Each wall is flat, endless, passes through zero and stands at right angles to its row. A trip goes straight from one point to another. List the walls that it crosses, first one first.
(in the rows, 128 means zero)

Walls:
(1): [153 129]
(2): [152 126]
(3): [114 128]
(4): [191  99]
(5): [176 101]
(6): [154 170]
(7): [138 208]
(8): [ 92 154]
Trips:
[123 127] to [124 145] -> 7, 6
[117  40] to [ 73 169] -> 4, 5, 8, 7, 6
[151 127] to [154 133] -> none

Walls:
(1): [ 64 161 125 129]
(2): [ 97  79 170 196]
(3): [117 130  88 141]
(4): [152 144 102 169]
(5): [145 123 173  88]
(6): [ 76 141 113 153]
Trips:
[131  96 107 198] to [108 144 150 168] -> 1, 3
[159 123 163 121] to [106 124 151 141] -> 1, 6
[109 181  80 125] to [136  73 117 195] -> 2, 1

Walls:
(1): [112 185  98  84 135 115 230 149]
(2): [137 141 126 138 135 172 117 136]
(3): [167  94 154 164 141 125 170 170]
(4): [118 100 123  75 133 166 167  98]
(5): [108 111 168  75 101 109 143 105]
(6): [174 183 124 114 145 125 100 139]
(7): [147 105 139 120 166 179 154 133]
(8): [162  95 156 216 111 180 149 123]
(9): [128 124 113 195 101 165 187  98]
(10): [134 117 142 107 158  95 102  96]
(11): [190 203 130 115 123 122 141 142]
(12): [166 111 157 162 145 146 120  99]
Trips:
[111  90 110 129 155 111 147 160] to [ 81 124 123 127 181 140 124 114] -> 10, 3, 2
[ 58 148 160 138  93  65  90  73] to [148 116 123  82 149 102 192 140] -> 1, 4, 11, 3, 7

Walls:
(1): [104 168  89 167 122 161 121  69 212 150 110 141]
(2): [134 135  55 123 153 114 147 115 124 119 134 182]
(3): [168 110 140  74 127 113 107 141 117 159 111 150]
(4): [160 107  76 117 170 142 171 160 153 186  96 174]
(5): [ 44 111  96  81 155 132  88  82 138 187 143  76]
(6): [152 173 135 122 124  94 173 109 128 103  40 178]
Trips:
[172  97 111 163 135 175 168 193  59 137 138  46] to [142 160 106  97 156 125 133 163 146 143 132  92] -> 3, 5, 2
[ 64 101 143 100 170 128 103  98 122  70 107 117] to [ 87 119 149 102 116  84 160 109 185  54 202 132] -> 2, 1
[112 105 144 147 165 196 152 104 138 113 165 101] to [108 128  96 119 121 105  75 126 126 101 124  71] -> 1
[113 141 126 192 134  99  94 127 129 139 129 144] to [163  62 143 149 159 114 178 139 126 120  85 154] -> 6, 4, 1, 3
[185 187 161 210 124 141 145  99 120 122  97 130] to [ 90 174 141 163  93 146  90 147 148  93 126  66] -> 6, 5
[128 124 131 135 165  80 136 139  98 122 148 148] to [149 146 160 182 152 124 218 124 118 150 110  67] -> 3, 2

Walls:
(1): [179 142 143 142 185 119 117 172 138 144 161 163 131 183 142 167 127 137]
(2): [127 102 138  77 155  72 135 166 135 171  97 136 116 132 144 123 159 154]
(3): [140 136 135 160 138  65 144 131 181 124 171 118  91  79 144 145 141 135]
(4): [119 112 145 135 127 161 159 137  92 126 186 159 154 121 109 130  97 135]
(5): [105  86 149 134 149  87 143  95 148 136 114  74 167 106  79 136  99 120]
(6): [128 105  51  65 144 143 119 163 129 134 141 161  79 123 166 180  65 199]
(7): [149 139 105 127 152  55 136  77 201  55  88 135 146  90 100  64 155 133]
(8): [ 91 157 181  80 130 140 109 132 116 117 156 154 129 122 142  72 116 124]
(9): [ 65 122 144 109 123 148 143 186 155  93 205  48 174 137 184  55 143 123]
(10): [149 114 190 161  67 144 156 190 139 169 132 179 104 112 132 125 105 140]
Trips:
[ 65 173 128 172 101 174 168 108 125 134 125 132 114 149 112 171 139  74] to [176 151 130 176 162  49 107 161 134  74  83 100 166 199 104  87 128 146] -> 10, 4, 5, 1, 7, 9, 2, 3
[105 135 158  96 108 114  79 112 165 131 112 131 136 122 129 151  87 183] to [122 151 127 147 160 128  96  71 147 131 125 137 144 120 183 173 117 180] -> 10, 1, 2, 8, 5
[143 106 133 123 161  18 149 117 170 101  47  80 141  68 161  28  60  48] to [128  95 112 133 101 149 170 100 189 112 138 116 152 161 135 145 183 159] -> 8, 2
[123 108 114 119 128 101 121 129 138 131 136 111 193 139 146  90 120 103] to [ 91  83 122 101 100 114 177 151 175  81  96 116  98 152 111  95  86 200] -> 6, 10, 3
